Every row gives one point. The points of each table are mixes of a few directions, plus a little noise. How many directions does each table use, and how many do they share? Where both have some left over, give the other angles between the two spaces (their principal angles), to ten degrees, smallest first.

First (5 x 2)
[[-0.47  0.78]
 [-0.18  0.31]
 [ 0.39 -0.68]
 [ 0.22 -0.37]
 [ 0.02 -0.04]]
Second (4 x 2)
[[ 0.72  0.02]
 [ 0.40  0.01]
 [-0.73 -0.01]
 [-0.36  0.00]]
Directions: first 1, second 1, shared 0; angles 60

First (7 x 6)
[[ 0.30 -0.30 -0.29  0.03  0.29 -0.08]
 [ 0.28  0.77 -0.18  0.88  0.18  0.44]
 [-0.35 -0.31  0.29 -0.56 -0.28 -0.22]
 [ 0.00  0.03  0.00  0.02  0.00  0.02]
 [ 0.24 -1.16 -0.34 -0.74  0.29 -0.54]
 [ 0.13  0.61 -0.05  0.61  0.05  0.34]
 [-0.60  0.36  0.58 -0.24 -0.55  0.05]]
Second (6 x 6)
[[-0.44  0.84  0.50  0.30 -0.45  0.33]
 [-0.64 -0.39  0.55 -0.90 -0.53 -0.34]
 [ 0.12 -0.52 -0.18 -0.32  0.16 -0.23]
 [-0.02 -0.17 -0.01 -0.17  0.00 -0.09]
 [ 0.57 -0.09 -0.52  0.41  0.51  0.07]
 [ 0.41  0.36 -0.34  0.67  0.34  0.27]]
Directions: first 2, second 2, shared 2

First (11 x 11)
[[ 0.49  0.46  0.12  0.27  0.09 -0.30  0.22 -0.29  0.19 -0.29 -0.36]
 [-1.15  0.49  0.06 -0.46 -0.13 -0.21  0.25  0.63  0.38  0.38  0.35]
 [ 0.51 -0.42  0.05  0.12 -0.58  0.72 -0.42 -0.30 -0.41  0.11  0.18]
 [ 0.47 -0.52 -0.04 -0.05 -0.31  0.40 -0.37 -0.06 -0.28  0.17  0.40]
 [-1.38 -0.34 -0.16 -0.41  0.35 -0.01  0.08  0.62 -0.03  0.29  0.21]
 [-1.68 -0.22  0.26 -0.34  0.14  0.25  0.19  1.00 -0.08  0.17  0.40]
 [ 0.99  0.14 -0.37 -0.01  0.39 -0.73 -0.01 -0.47  0.30 -0.06 -0.21]
 [-0.01  0.16 -0.17  0.04 -0.37  0.23 -0.09 -0.35 -0.03  0.20 -0.15]
 [ 0.81  0.32 -0.10  0.40  0.30 -0.38  0.16 -0.64  0.12 -0.40 -0.69]
 [ 0.54 -0.33 -0.01  0.31 -0.18  0.46 -0.24 -0.44 -0.35 -0.12 -0.22]
 [ 0.37  0.26  0.36  0.09  0.29 -0.47  0.24  0.30  0.24 -0.35  0.15]]
Second (8 x 11)
[[-0.07 -0.08  0.51  0.12 -0.50  0.15  0.28  0.64 -0.69 -1.35  0.31]
 [ 0.14  0.16 -0.16  0.14  0.10 -0.32 -0.07 -0.01  0.12  0.22 -0.09]
 [-0.54 -0.21  0.58  0.30 -0.02  0.24  0.24  0.80 -0.52 -0.86  0.15]
 [ 0.39  0.37 -0.49  0.25  0.15 -0.71 -0.16 -0.14  0.34  0.55 -0.18]
 [-0.47 -0.54  0.50 -0.57 -0.12  1.10  0.14 -0.17 -0.26 -0.35  0.16]
 [ 0.62  0.32 -0.40 -0.09 -0.22 -0.40 -0.13 -0.39  0.20  0.24 -0.04]
 [-0.25  0.03 -0.34  0.18  0.72 -0.25 -0.23 -0.22  0.64  1.31 -0.32]
 [ 0.23 -0.02 -0.14 -0.35 -0.14  0.19 -0.07 -0.51  0.14  0.27  0.00]]
Directions: first 5, second 3, shared 1; angles 50, 50

First (9 x 18)
[[-0.31 -0.03 -0.45 -0.57 -0.10  0.38 -0.29 -0.39 -0.05  0.03  0.17 -0.19
   1.04 -0.57 -0.50  0.72 -0.20 -0.17]
 [ 0.05  0.02  0.12  0.41  0.04  0.01 -0.20  0.11 -0.11 -0.43 -0.16  0.10
  -0.42  0.21  0.41  0.21 -0.07  0.20]
 [-0.06  0.32 -0.16  0.10 -0.51  0.32 -0.66 -0.01 -0.09 -0.04 -0.24 -0.13
   0.43 -0.56  0.03  0.12 -0.16  0.40]
 [-0.14 -0.16  0.00 -0.27 -0.46  0.21 -0.13 -0.38 -0.78  0.01 -0.03 -0.49
   0.74 -0.54  0.25  0.43 -0.30 -0.05]
 [ 0.18 -0.09  0.56  0.00 -0.34  0.20  0.03  0.22 -0.05 -0.15  0.31  0.22
  -0.73  0.77 -0.30 -0.18  0.34 -0.38]
 [ 0.12 -0.20 -0.28  0.44  1.07 -1.22  0.93  0.10  0.34  0.44 -0.37  0.12
  -0.16 -0.17  0.82 -0.63  0.19  0.49]
 [ 0.17  0.21 -0.02  0.33  0.84 -0.36  0.69  0.23  0.44  0.14 -0.24 -0.08
  -0.95  0.42  0.41 -0.92 -0.51 -0.09]
 [-0.06  0.16  0.09 -0.38 -1.02  0.50 -0.58 -0.13 -0.40  0.26  0.07 -0.27
   0.76 -0.56 -0.39  0.04  0.08  0.02]
 [ 0.06 -0.21  0.13 -0.06  0.46 -0.05  0.21  0.25  0.70 -0.28  0.49  0.70
  -0.71  0.99 -0.71  0.22  0.63 -0.42]]
Second (8 x 18)
[[ 0.06  0.19 -0.12  0.07  0.00 -0.24  0.07  0.10  0.19  0.40 -0.21 -0.06
   0.15 -0.35  0.10 -0.53  0.05  0.29]
 [-0.09 -0.31  0.20 -0.13  0.00  0.41 -0.10 -0.15 -0.32 -0.67  0.35  0.10
  -0.26  0.60 -0.16  0.88 -0.07 -0.49]
 [-0.15 -0.45  0.28 -0.19  0.01  0.60 -0.15 -0.22 -0.46 -0.98  0.50  0.14
  -0.38  0.87 -0.25  1.29 -0.11 -0.71]
 [ 0.17  0.52 -0.34  0.22 -0.01 -0.70  0.17  0.25  0.53  1.13 -0.59 -0.17
   0.45 -1.01  0.27 -1.50  0.13  0.81]
 [-0.01 -0.02  0.01  0.00  0.01  0.02 -0.01  0.00 -0.01 -0.02  0.01  0.01
  -0.01  0.03 -0.01  0.04  0.00 -0.02]
 [ 0.06  0.19 -0.12  0.08 -0.01 -0.25  0.06  0.10  0.19  0.42 -0.22 -0.06
   0.16 -0.38  0.10 -0.55  0.05  0.30]
 [-0.14 -0.45  0.29 -0.19  0.00  0.59 -0.15 -0.22 -0.46 -0.97  0.50  0.14
  -0.38  0.87 -0.24  1.28 -0.11 -0.70]
 [ 0.10  0.31 -0.21  0.13  0.00 -0.43  0.11  0.17  0.33  0.70 -0.36 -0.09
   0.28 -0.63  0.17 -0.93  0.08  0.50]]
Directions: first 6, second 1, shared 1

First (9 x 32)
[[ 1.19 -0.20 -0.31 -0.13 -0.24  0.17  0.80 -1.44  0.96 -0.21  2.07 -0.10
   1.29  0.41 -0.28 -0.86  0.36 -0.89  0.64 -0.89  1.00  0.75 -1.03  0.01
  -1.55 -0.30  1.12  0.08 -0.08 -0.95  0.20 -0.05]
 [ 0.04 -0.14 -0.23 -0.15  0.07  0.21  0.21 -0.03  0.35  0.09  0.08  0.10
   0.01  0.28 -0.28  0.02  0.27  0.01 -0.15  0.05 -0.09  0.26 -0.06  0.05
   0.08  0.18  0.41 -0.16 -0.06  0.09 -0.16 -0.08]
 [-0.48  0.41 -0.60 -0.57 -0.02  0.04  0.21 -0.44  0.09 -0.32 -0.88  0.42
   0.75 -0.41 -0.36 -0.02  0.24  0.24 -0.84  0.15 -0.96 -0.19  0.43 -0.32
  -0.55  0.05  0.92 -0.06  0.04 -0.10  0.12  0.51]
 [-0.60 -0.07  0.17 -0.24  0.07 -0.39 -0.25  0.18 -0.67  0.04 -0.79  0.18
  -0.43 -0.69  0.23  0.24 -0.32  0.39 -0.30  0.32 -0.48 -0.63  0.55 -0.15
  -0.03  0.12 -0.41 -0.03 -0.01 -0.12 -0.27  0.39]
 [-0.33  0.55  0.31  0.55  0.01  0.21 -0.45  0.44 -0.44 -0.18 -0.18 -0.33
  -0.39 -0.07  0.34  0.38 -0.44  0.19  0.06  0.66 -0.17 -0.27  0.45 -0.02
   0.59 -0.17 -0.46  0.18  0.28  0.59  0.16 -0.56]
 [-0.01 -0.17  0.00 -0.19  0.02 -0.05  0.17 -0.32 -0.06  0.03  0.36  0.06
  -0.01 -0.20  0.01 -0.06 -0.09 -0.01  0.04  0.07  0.02 -0.09  0.05 -0.06
  -0.47  0.07  0.22 -0.06 -0.02 -0.34 -0.26  0.08]
 [ 0.09  0.00  0.36  0.42 -0.02 -0.23 -0.50  0.77 -0.21  0.12 -0.65 -0.18
  -0.37  0.17  0.24  0.08 -0.06  0.00  0.19 -0.33  0.28 -0.05 -0.20  0.14
   0.91 -0.16 -1.07  0.17 -0.02  0.43  0.40  0.02]
 [ 0.12 -0.41 -0.15 -0.11  0.11  0.24  0.28  0.07  0.38  0.29  0.39  0.06
  -0.29  0.43 -0.27  0.05  0.27  0.02  0.02  0.06  0.11  0.38 -0.17  0.17
   0.19  0.29  0.33 -0.25 -0.12  0.06 -0.40 -0.19]
 [-0.01  0.02  0.45  0.44  0.00 -0.19 -0.49  0.72 -0.41  0.11 -0.39 -0.23
  -0.56  0.04  0.33  0.15 -0.24  0.06  0.28 -0.09  0.28 -0.17 -0.06  0.13
   0.78 -0.11 -1.08  0.15  0.02  0.38  0.22 -0.10]]
Second (11 x 32)
[[ 0.41 -0.16 -0.32  0.35 -0.02  0.15 -0.10 -0.20  0.33  0.08  0.07  0.11
  -0.12  0.47 -0.46 -1.10  0.64  0.07  0.16 -0.12  0.53 -0.11  0.22 -0.32
  -0.13  0.11 -0.16 -0.54 -0.29 -0.07 -0.26  0.25]
 [ 0.74  0.23 -0.79 -0.02  0.48 -0.15 -0.47 -1.14 -0.51 -0.04 -0.49 -0.59
  -0.32 -0.38 -0.15 -0.09  0.10  0.38 -0.57 -0.94 -0.21 -0.50  1.47 -0.10
  -0.12  0.14  0.57  0.39 -0.07  0.44 -0.04  0.54]
 [ 0.02  0.14 -0.52 -0.21  0.37  0.32 -0.19  0.20  0.41 -0.35 -0.10 -0.38
   0.23  0.29  0.39  0.39 -0.03 -0.18  0.09 -0.04  0.05  0.39  0.46 -0.12
   0.19  0.34  0.22  0.24  0.05  0.29  0.14 -0.77]
 [-1.30  0.54  1.44 -0.32 -0.60 -0.31  0.19  0.33 -0.46 -0.21  0.22  0.11
   0.10 -0.31  0.09  0.28 -0.40 -0.15 -0.06  1.79 -0.73  0.21 -0.63  0.25
   0.22 -1.07 -0.49 -0.46  0.36  0.65  0.30  0.09]
 [ 0.32 -0.09 -0.32  0.60  0.15  0.28 -0.36  0.25  0.06 -0.06  0.03 -0.05
  -0.33  0.26  0.13 -0.55  0.06  0.14  0.40 -0.06  0.65 -0.36  0.53 -0.33
   0.01  0.41 -0.46 -0.12 -0.12 -0.21 -0.31 -0.39]
 [ 0.30 -0.50 -0.58 -0.09  0.26  0.21  0.23  0.42  0.44  0.14 -0.08  0.18
   0.24  0.03  0.35  0.85 -0.19 -0.14  0.18 -0.96  0.21  0.26 -0.47  0.14
  -0.05  0.68  0.39  0.72 -0.06 -0.68  0.01 -0.48]
 [-0.33 -0.07  0.76 -0.31 -0.50 -0.47  0.51 -0.34 -0.35  0.33  0.13  0.47
   0.13 -0.35 -0.52 -0.03  0.08  0.01 -0.40  0.20 -0.55  0.02 -0.94  0.41
  -0.18 -0.68  0.12 -0.22  0.05 -0.08  0.11  1.00]
 [-0.05 -0.20 -0.53 -0.49  0.35  0.26  0.19  0.37  0.45 -0.09 -0.14 -0.15
   0.45 -0.02  0.64  1.34 -0.39 -0.27  0.05 -0.62 -0.17  0.55 -0.28  0.19
   0.13  0.55  0.59  0.87  0.11 -0.23  0.30 -0.81]
 [-0.11  0.18  0.32 -0.11 -0.14 -0.32  0.05 -0.44 -0.50  0.10 -0.12  0.00
  -0.11 -0.36 -0.27 -0.01 -0.08  0.15 -0.34  0.08 -0.41 -0.23  0.06  0.18
  -0.09 -0.39  0.07 -0.02  0.06  0.18  0.07  0.64]
 [ 0.18 -0.51  0.21  0.49 -0.38  0.20  0.25  0.53  0.64  0.25  0.43  0.72
   0.02  0.70 -0.44 -1.21  0.63 -0.14  0.54  0.19  0.80  0.10 -0.87 -0.21
  -0.17  0.11 -0.53 -0.76 -0.29 -0.62 -0.29  0.09]
 [-0.32  0.37  0.28  0.14  0.00 -0.04 -0.31  0.02 -0.49 -0.20 -0.08 -0.30
  -0.30 -0.29  0.29  0.17 -0.42  0.13 -0.02  0.54 -0.17 -0.27  0.55 -0.05
   0.14 -0.19 -0.34  0.05  0.17  0.39  0.02 -0.20]]
Directions: first 5, second 5, shared 1; angles 40, 50, 90, 90
